Every row gives one point. Any point is a mix of the corners, with weights that add up to 1. It lies inside the corners' shape when no weight is negative. Is each point inside? If not, which corners have a negative weight?

Corners:
(1): [-26 -60]
(2): [-36 -20]
(3): [34 21]
Points:
[  9 -19] -> outside (2)
[-24 -54] -> inside
[18 -8] -> outside (2)
[  7 -11] -> inside
[-31 -25] -> inside
[3 6] -> outside (1)
[12  6] -> inside
[-35 -59] -> outside (3)

Corners:
(1): [ 30 -12  -9   9 -14  37  60  29]
(2): [ 12 -17  11   0  -1  24 -11  15]
(3): [ 22   6  -3 -21  17  12   5  28]
(4): [ -3   2  15 -39   4  -5  23 -18]
(5): [ -8   1  12  25 -18 -34   0 -30]
(6): [  9  26  10  31 -10 -10 -27 -26]
(7): [-20   2 -17  34 -12 -10 -51   4]
(8): [-27   3  13  -4  37   8 -23 -10]
(9): [ 12   2  -6   7  10   6  -9 -20]
Points:
[  3 -10   2  -1   0  12  -1  15] -> outside (6, 9)
[  0   9   6   5  11   2 -13  -5] -> inside
[  0   7   5   7   3   1 -10  -7] -> inside
[ 3 -5  4 -8  3  7  5  2] -> outside (6)
[ -5  -3  -4   9   2   3 -15   4] -> outside (6)
[-11   7   2  11   8  -5 -30  -8] -> outside (1)
[ 8 10  0  5  3  0 -6  0] -> outside (2)
[ 4  0  1 13 -3  8  6 -4] -> outside (3)

Corners:
(1): [-41  -3  -5  41  10  -3 -18  -5  25 -23   7  -6   0  37]
(2): [ 20  21   3  -5 -50 -13  21  23 -24  -4  31  28 -14 -32]
(3): [-20  -7 -31   2  -5 -21 -19 -30  12  -3   7 -23 -34  -5]
(4): [ 33  18 -19  -2 -36  -9  -7 -20  11 -18  -1   8 -16  -4]
(5): [ -7   0 -29  22 -10  -5  10  -3   6  17  -7  23  -7 -24]
(6): [-19  32  -5  18   8 -20  -8 -10  -8 -27  -5  -1  -6  25]
(7): [ 35  28  27   8  43  20  26  18 -52  22  34   6  18   4]
(8): [ 18  30  60  -5  -2  23  36 -38 -51 -24   9 -25  -2  14]
(9): [ -4 -21 -13 -19 -10 -37   5  -9  14 -29  -7   5 -54  12]
(10): [ -7  16  18  34  14 -19  20   7   8  14   4 -19   9  27]
(11): [  5 -12   6  21 -13   4 -35  -3 -12   0 -29  -8 -31  -4]
(12): [ 28  26  33 -19   8   1  22  17  -2  24  23  38  -3 -22]
(13): [ 33  11   0 -28  -8  -6  14  11 -44   4  -4  30  37 -31]
(14): [-37  -1   2  43  36 -16  18  46  25  -2   7 -21  17  -4]
(15): [  8  20 -24 -14 -28  23 -14  31  -5  10   6  33   4 -20]
Points:
[  4  16   3   5  -5   5   4   2 -11  -5   7   6  -1   1] -> inside
[  0   7 -12  -1  -8  -5  -4  -1  -4   1   5   3  -8  -8] -> inside
[  6  14   9   7  -7   0   8 -11  -8 -11   5  -1  -6   4] -> inside
[ 13  16   2   1 -22  -7  10   7 -12  -4  14  14 -10 -13] -> inside
[ 4 10  6 12 -2 -3  4  7 -7 -1  0  7  1  1] -> outside (3)
[ -5   8   5  13   0 -15   7  -1   2 -11   5  -4 -18   7] -> outside (13, 15)
[  3  16   3   6  -1   3   3   5 -11  -3   8   6   0   3] -> inside
[ 18  17  14  -2   5   1  13   8 -19   7  13  13   2  -8] -> inside
[-4 10  8  9 16 -3  7  2 -8  3  8 -1 -1  4] -> outside (2, 4)

Corners:
(1): [  3   3 -49  43  33 -14   1  -6  -9 -38  -5  11   2 -11 -11 -13 -17  46
  27 -16]
(2): [ 12 -41   7  11 -20  22 -28  22  13  50  31 -10  -6  25  27  15  12   0
  -1  -6]
(3): [ -6   4 -30  17 -12   0  20 -54 -29 -40   6 -14  41 -10  -3 -26  41 -11
  25 -23]
(4): [ 50 -19  20 -11 -10  39   2  11  22  -3  15  -1   9  15  16   6  36 -19
  -1   8]
(5): [ 22 -30  -6  26  20  -8 -24  20  -2 -25   9  -1 -10  27 -16  -2 -38  18
 -47  19]
(6): [-13  37 -17   9  40 -18   2 -53 -20 -47  14  -3  32 -20  -2 -12 -13  -3
  30  -7]
(7): [  0 -41  17  20  27   0 -35  14   7   2  -4   2 -19  12  -9 -11 -16  58
  -9  22]
(8): [ 31   2  33   7 -20 -16   3  14 -15  20  -6 -28 -14   2 -19  11   1   8
  12  20]
(9): [ 18  10  19  -9 -30  22  41 -16  -5 -10   1  -8  24 -12  21  -7  18  13
  17 -33]
(10): [  7 -16  20  -6 -14  10  -3  20 -10   0  55 -13 -11 -20  12   0  20  -5
   4  26]
(11): [ 13 -12  30  -3  -3 -30  17  57  -3   2 -19 -44 -24  -2 -17  21  -8 -17
 -14  19]
(12): [  5 -30 -14  39  16 -40  13 -17  34 -12  -3   8  -6   7 -38   3  -6  27
 -15  15]
(13): [ 22 -44   8  -3 -11 -19 -13  20  12  10  10 -10 -19  12 -27 -35 -27  25
 -12   9]
(14): [ -1 -11  -6 -17 -20   3  16  28  -9   5 -34 -31   0  -1  -5   6 -17 -19
 -24  43]
(15): [ 26  -8  16 -11  -9  31   1   2  23  32   1  -2 -19  14  19 -13   8 -21
 -20  -8]
(16): [ -5  17 -31  -1   8 -12  44 -31  -7  -9   7  12  49 -47  -3  11  33  18
   1  -9]
(17): [  8  -7 -13 -19 -29 -24   9 -23   1 -30 -15   9   2 -42  17 -11  38 -15
  23   4]
(18): [ 20 -22  -1 -15 -40  40   1   1 -14 -20  17  31  -4 -17   3  16  21 -24
  17  -8]
(19): [ 13  -6  15  -6  -2 -57   3  48 -28  32 -20   6  -6  39  -8  -4 -21  -4
  -4  60]
(20): [ -7  15 -16 -30 -45  34   0 -23 -14   4   8   9 -17  12  11  22  33  -2
  21 -12]
(21): [-21  48  -1  14  -1  -4  -8 -38  -3 -44   0  15  48 -18 -16 -19  22   8
  28 -12]
Points:
[  9  -2  -1  -3  -9  -7   9   0  -7 -12  -4  -1   4  -7  -4  -2   8  -2
   4  10] -> outside (2)
[ 13  -9  16  -1 -13  10  -2   7   0   3   5  -8  -2  11  -2  -2   3  -3
  -2   9] -> outside (1, 16, 17)
[ 19 -23  -2   6  -2  -6  -5   5   1  -1   7   0  -4   2  -8  -7  -3   8
  -5  16] -> outside (9, 11, 20, 21)

Corners:
(1): [ 13  19 -25  13  19  -8 -11   6 -41  19 -32 -60 -18 -17  22  -2 -43 -17
  25  -5]
(2): [-29   8  -1  38 -11 -40 -33 -16  35 -13  27 -18  46 -25  16 -23  36  46
 -29   4]
(3): [ 14   2  30  30   3  13 -30  -5  18  -4  23  -8  17 -31 -35  43 -19 -18
   7   7]
(4): [ 26 -25  31   9   6  -9  -7   4  -4  19 -35  -1 -17   5 -25  14  16  31
  24   8]
(5): [-27  23 -30  19  -7 -37   3 -30   3 -27  18 -11  43  -7   9  20   7  15
 -30  21]
(6): [  4  -5  16 -14 -37  15 -14 -34  23  12   3  -6  -3 -14  37  13   6  -6
  13   1]
(7): [-24  41  12  -7 -19  -1  20 -23 -11  17  31  15  38   6  14 -28 -23  -8
 -21 -34]
(8): [-18 -19 -18  10  -6   2 -15 -23  30 -16  -7 -30 -28 -11  -7  25 -13   2
  -5  -5]
(9): [-35  13 -17  -6 -26 -11  45  17   5  -1  25  26   0  -8 -18  -7 -14   7
 -16   9]
(10): [ 15  -2 -40 -14 -25  -6  -8  20  32   6 -28   8 -30  26  45 -25 -14 -15
  -5  27]
(11): [ 26 -26 -23  11   7  10 -19  17 -36  42 -23 -28 -29  -3   5  31  -5 -42
  23 -21]
(12): [ 29   7  17 -25  16 -10  12   5  11  -7  -9 -13   0 -22  18 -21 -21  26
  -8 -39]
(13): [ 13  -2   6  -6  -7 -38 -23 -40  34  -8  18  33 -17   2  40   0 -11   2
   3   6]
(14): [ 28  37   9 -43  42 -36  11   5   7  14  -5  21 -14 -16   0 -20  39  27
 -15  -6]
(15): [-28   2  11  14 -48  25   1  23  37 -27   6  45  -4 -19  -2 -13  19  23
 -20  20]
(16): [ 27  19  -3  29 -25  16 -11  19  -2 -11 -11 -28 -43  -7  -4   0 -26 -13
  22  -7]
(17): [ 17  -3  -5 -17  17  23  31  12 -13 -12  15  14  -2  -4  11 -21  11  -9
 -10 -10]
(18): [-12  24  22  53   0 -35  -9  14 -17 -11  41 -25   4   8  10  33 -38  -5
  23  -5]
(19): [ -4  22  11   4  10 -24  32  32 -30  17 -35  11 -28   7 -27  -8   4 -22
  31  12]
(20): [  4 -25   7  39   0   2 -18  31  32  24 -22   3  -9  -4 -17  39  15  24
  47  -4]
(21): [  0  24 -18  12  38   5  50 -19 -10  29  27 -12  29 -28  33  19  29 -31
 -39  -7]
Points:
[  6  10  -6   2   3 -16   1  -6   0  -2   3 -12  -2  -7  12   4  -4  -2
  -4   3] -> outside (7, 15, 20)
[ -4   2  -6  14  15 -20  12  -3 -16   9   8 -15   9  -4   9   8  -7   1
   2 -15] -> outside (3, 6, 10, 14, 15, 16)
[ 4  7  4 10 -2 -5  0  0  4  3  5 -1 -4 -6  4 13 -9 -6  6  0] -> outside (2)
[  5   8  -5   8   5 -10   0  -5   1   8  -1  -8  -5 -10  16   5  -6  -5
   3  -1] -> inside
[ 7 10  0  0  1 -8  5  6  2  5  0  0 -3 -7  7 -3 -2  1 -1 -2] -> outside (8)
[-13  11 -14  -4   1 -10  22   1 -15  11  -1  -3  -1   0  11  -7   8  -7
 -11   7] -> outside (3, 12, 13, 16, 20)
[ -5   1  13  15 -14  -5   1  -1  11  -1  13  13   7  -9  -1   9   6   8
   2   1] -> outside (1, 8, 10, 14)

Corners:
(1): [-16   6  -4   0 -13  37 -23 -10  -7 -12   0 -19   7  -3  -7 -38   6 -20
  -4   9]
(2): [-20  11  22  -3  27  28  30  19  -7  17  16  34  25  35  20  28 -42   9
  13  27]
(3): [ -7  10 -23  18   3  -3 -57   4  20 -22   3 -19 -13 -31  17  18  32   0
 -31  -5]
(4): [-17   2   2 -15  -6  19 -25  16  10  37   2   8  17  20  19  12  -2  24
 -39  -9]
(5): [ 10   2  23  17 -21   0  10  11  -1   2 -16  19  15 -10  13  -4  -9   4
  20  36]
(6): [ 23  -7  16 -11 -11   0 -15  -1  12 -13 -19 -29  -7 -27 -32 -16  -4  14
 -21 -11]
(7): [ 23  18  43  -7  17  40  31 -13 -29 -12 -15  40  14  45  35  20 -11   8
  -6  13]
(8): [ 17  13  11  11  -2 -12  -6 -30 -36  27  20 -15  -3  31  26 -29 -18  -6
 -25 -19]
(9): [ -6 -36  14   3  11 -11  34 -20 -53 -10 -25  23   9  24  33  15  -7 -11
  32  35]
(10): [ 16 -24  -3 -22 -24 -30  -5 -19 -31   7   9 -30 -53 -26 -31 -29   2  -7
 -17  -5]
(11): [ 25   1   8  13 -30   5  20  -2 -41  13   9 -20 -12   4  -3  -7  18 -11
   8  -3]
(12): [-18 -22  32   7  23  12  30  36 -41 -21 -13  24  12  25  -2 -43  16 -18
  29  15]
(13): [ 26  -3   5 -26  -9   5 -12   7   6   2  -4 -16   6 -21 -28  14  41   0
 -12  33]
(14): [ 32  -3  30 -16  26  16 -34  27  17  12  -7  -7 -27 -10 -14   0 -19  17
   2  15]
(15): [-25   8 -10  15 -23  19  14  -3 -40  26 -10   5  10  28 -12  -9  -3  18
 -12  19]
(16): [ 34 -18  -9  -2 -14   1   7  -1   9  15  24  -8 -17  19 -14 -17 -22  -1
   1  16]
(17): [ 19   7  47 -26  -8  -3 -28  24   5  13 -16  16   8  11 -23   2 -25   1
  -3  -8]
(18): [ 60  -1 -30 -31  -2 -24  11  10 -19  19 -19  -6 -39 -23  26  27  17 -26
  -6  23]
(19): [ 27  20  10 -30  16   3  -1  24   1 -22   9 -17 -38   8  11  -5 -11  27
  -5 -12]
(20): [-20  -1   0  10 -11   0  31   6   2  52  16  -9  10  27  -2  10  23  -1
 -15   4]
(21): [ 23   0 -16  -8   1 -32 -38 -30   1  -6 -13  -7 -31 -37 -26 -24  12   6
  -5 -20]
Points:
[  6  -2  10  -3   0   2   5  -1 -18   6   0   2  -4  11   7  -2  -6   1
  -2   8] -> inside
[ 12  -7  15   1  -3   6  -6  -3 -14  -1  -4  -1  -4   1 -12 -12  -6   0
   3  14] -> outside (4, 18, 19, 20)
[ 15  -2   9 -12   5  -9  -2   1  -6  -6  -3   2 -10   1   7   2   0   4
  -7   3] -> outside (1, 11, 14, 15)
[ 13  -3  11  -8   3   1   0   2 -13   2  -2  -2 -10   7   4  -3  -4   4
  -1   8] -> inside
[ 11  -2   7  -2  -2   1   6   0 -18   5  -4  -1  -6   6   2  -4   0  -2
   0  10] -> outside (4)
[ -1  15  12  -1 -14  17 -17  21  14  19   8  -8   9   9  -7   1 -11  19
 -16   3] -> outside (7, 9, 10, 12, 18, 21)
[  7  -3  13  -4  -5   7   8   3 -16  12  -1   0  -4  13  -2 -12  -8  -1
   1   6] -> outside (3, 13)

Corners:
(1): [  0 -16  -1  14  -4   3 -13  12   9  -6  -3   6 -10   5 -19   2  -1 -11
  15  -1]
(2): [ 10  12  -2   0   6  -2 -11   0  11 -19   0   2  -8  -3 -10  -8 -13  27
  -1   3]
(3): [-11   2  -2   9   1  15  19  -4  14  13 -11   6   8   7 -10  -4  11  -4
  -2  20]
(4): [-17 -16  -6 -18  -2 -11  -3 -14   3 -13   2   8   7  -1  -5  -2  -8  18
  12  -6]
(5): [ -6  -3  14   0  -9  -3  -6  -3  17  11  -3 -14  -6   9 -24 -16  -3  11
   8   4]
(6): [  7   5 -21  18 -40   7 -12   1   6  12  -7  10  20  -3 -13 -11   8  12
 -10  -6]
(7): [-10   1  -3  -2 -19   4   1  -2 -15   8 -10  10 -14   1   2   4  -2   9
  14  -2]
(8): [ 10  -5 -14  -3  14   0  -6  -6  13  -1  14   3  -8   2  -5 -13  -7  12
  -2  12]
(9): [-23  -1   2  -8   1 -50   0  -9 -17   9 -14  -3  -4 -13  -9  -7   0   6
   9  -1]
(10): [ 15   6   0  16  -1  -8  -5  11  14   5  18 -12   6  -1 -15 -10   5  10
  -4  30]
(11): [-33  -5  -7 -10  13   3  -6  18   7   4  -1  18 -11 -18  22   5 -29   1
   2 -16]
(12): [-31   4  14  -6  13   4 -14   0 -26   1  -2  -9   6 -20  -8  -2 -15   5
  -7   3]
(13): [  1  -8  -2  -9   7  10  -2   2   0 -11  -8  -9   3   9   3 -11 -22   6
   6  -2]
(14): [  8   4   0  22 -10   5  -8  -4   6 -20  24  12  -7 -14  24 -25   4  19
   4   8]
(15): [  8   4 -22  -7  16   4  -2  -7  10 -42  47  17  -8 -16  49  13   1  -8
 -27   6]
(16): [ -1  -8   7   6   2   1   5 -13   3  -2  -4   5  -9  -4   4   1 -25  10
   4   3]
(17): [ -5 -26   8   7  20   9 -12  24 -28  -8  -3   7 -10  -7  -9   0  -5  19
 -15   9]
(18): [ 8  8 -3 10  2 18 25 -3  9  9 19 10 -1 11 18  3 13 10  0 -3]
(19): [  7  -8  -7 -56  12  -1  60   3  10  10   4  13  -6 -28   5   1  -4   4
  -3 -15]
(20): [  1  -2   6 -22  -2   9  -5  -7   9  18  -6  20   9   2   0  -2   3   3
  -1  -4]
(21): [-16 -10   1   4   4   6  -1  -8  10   2  -5   4  -5 -17   7   4   5  12
   7   1]
Points:
[-4  0 -1  5 -4  3 -3 -5 -7 -5 -1  5  0 -2  3 -2  0 12  0  6] -> outside (1, 5, 8, 11, 19)
[-1  0 -4 -3  0  4  3  1 10  3  3  4 -2 -3 -1 -5  0  4  2  2] -> outside (4, 16, 17)
[-4 -6 -5 -6  4 -1  3  3 -7  1  4  8 -6 -9  7  5 -4  1 -2 -3] -> outside (2, 3, 4, 5, 14)
[-5 -4  2  4  6  2 -6 -2  5 -4  4  5 -2 -2  2 -6 -3  8  2  6] -> outside (6, 7, 19)

Corners:
(1): [ -4 -10 -15   1  -7 -12   7 -12   1  -5  -1  -4   2  -6 -15  14   5   9
   9   1]
(2): [-14  -1  11   8 -10   2   7  -9  13  -1 -19  18   4  -4  -4  -6  -7 -10
   3   0]
(3): [ -8 -13 -15   9   5  30   4 -13   6  19   5  -6  24   8  -8  -7  -9   2
   2  -6]
(4): [  4 -17  -3  -6  -5  10 -13  -5   6  -3 -16   2  -2   5   0  -6  -3  -3
  -3  -7]
(5): [  1 -23   9 -16  -3   5  -4   7  -2  -7  -6  -1  15   8 -10  -2 -14  -8
  -9   2]
(6): [ 13  -2   5  -7  -5 -10   3 -14  -4   0   6  -9  12  -3 -18  -3  -5   7
  -4  -7]
(7): [-14  10   3   0  -8  -8   8  21  10  -2  -1  -6  10 -30  16   3 -18  -9
   7   1]
(8): [  3   7  -2  -5  14   2   4 -11   0   2  20 -10  17 -14   4   1  -7   6
 -25   5]
(9): [ -6  14  -5  -3 -25 -13   0   7   0 -14   2 -14 -31 -11 -15   4  54  10
  11  17]
(10): [  8   2   3 -12  47  24  -3 -18   0  12   8  -7  25   6  19 -13 -17  -8
 -12   4]
(11): [-14 -15   5   2  15  19  -9  -7  14  14  11  -6  26   6  18  -9 -20   5
   0   3]
(12): [  1 -17  10 -21 -17   4  17  -1  -6   6   7   7   1  -4 -14  10 -12  16
   3  -4]
(13): [-4 -3  7 15 13  4  1 10  9  1 -3  1 -7  7  6 -6 -1 -1  5 -6]
(14): [ -3 -19   2   1 -14  -8  -8  -4  -3  -5   4  -5  -5 -14  -6  29  -1  -6
   2  -1]
(15): [ -3   2   2  -5  -1   6   4  -8   7 -10  11  -1   3   2   8  24  14  -4
   0  -2]
(16): [ 41  -4  -7   7 -11 -11   2  14  -3   6  14  -3   7  -6  10  13  27  21
  10  25]
(17): [ -4  60 -22  12  18  -5  -4   8  -1   5  15  -5  16  -8   7 -11   1   1
  -8  17]
(18): [ -7  -2   4 -12  -6  -8   0  -3  -9   7 -28 -11   7   6 -10  21   4  -3
 -12  -7]
(19): [ -4 -12  21  10 -14  21  10  -4  -4 -23 -24   7 -25   3 -15  -8  -2  14
  13  -4]
(20): [ -4  -7  -3   7  -5  -4  12  -4 -13  -1  -2   2  12   0   7  -7 -15  -7
   1  -9]
(21): [  6  45  -1  18  17  -5 -13   5  -2 -31 -10  19 -16 -11  -6  -8  57   8
  14   8]
Points:
[ 8 -4  3 -5  5 13 -7 -7  2  1 12 -5  9  1 -2 -2  3 10 -2  8] -> outside (1, 2, 7, 13, 18, 20)
[  2  -4  -2  -2 -13  -4   2   3   2  -2   2  -3  -1  -8 -11   3   1   5
   0   6] -> outside (10, 11, 15, 18, 20, 21)
[-19   5  -1   2   7  12  13  -7   3  10   2  -4  14  -1   7  -7 -19  -2
  -5  -3] -> outside (4, 5, 6, 14, 16, 21)
[-2  0  0  0 -3  7 -1 -2  3 -3  1  0  3 -1  1 -2  4  1  4  3] -> outside (1, 8, 13, 18)
[ 3  8  0  0  1 -2 -1  3 -1 -6 -3  1 -3 -7 -3  3  7  4  0  7] -> outside (3, 6, 11, 15, 20)
[-1 -5  1 -3  0  9  5 -3  1  7  1 -5 11  2  0 -3 -8  2 -4 -1] -> outside (1, 14, 21)
[-1  3 -2  0  2 -1  0 -1  2  1  3 -3  8 -5  1  2  1  0 -1  2] -> outside (19)
[-3  5 -1  3  6  5  1  0  2  1 -1  1 10 -2  4 -1 -7 -1 -2  2] -> outside (6, 9)
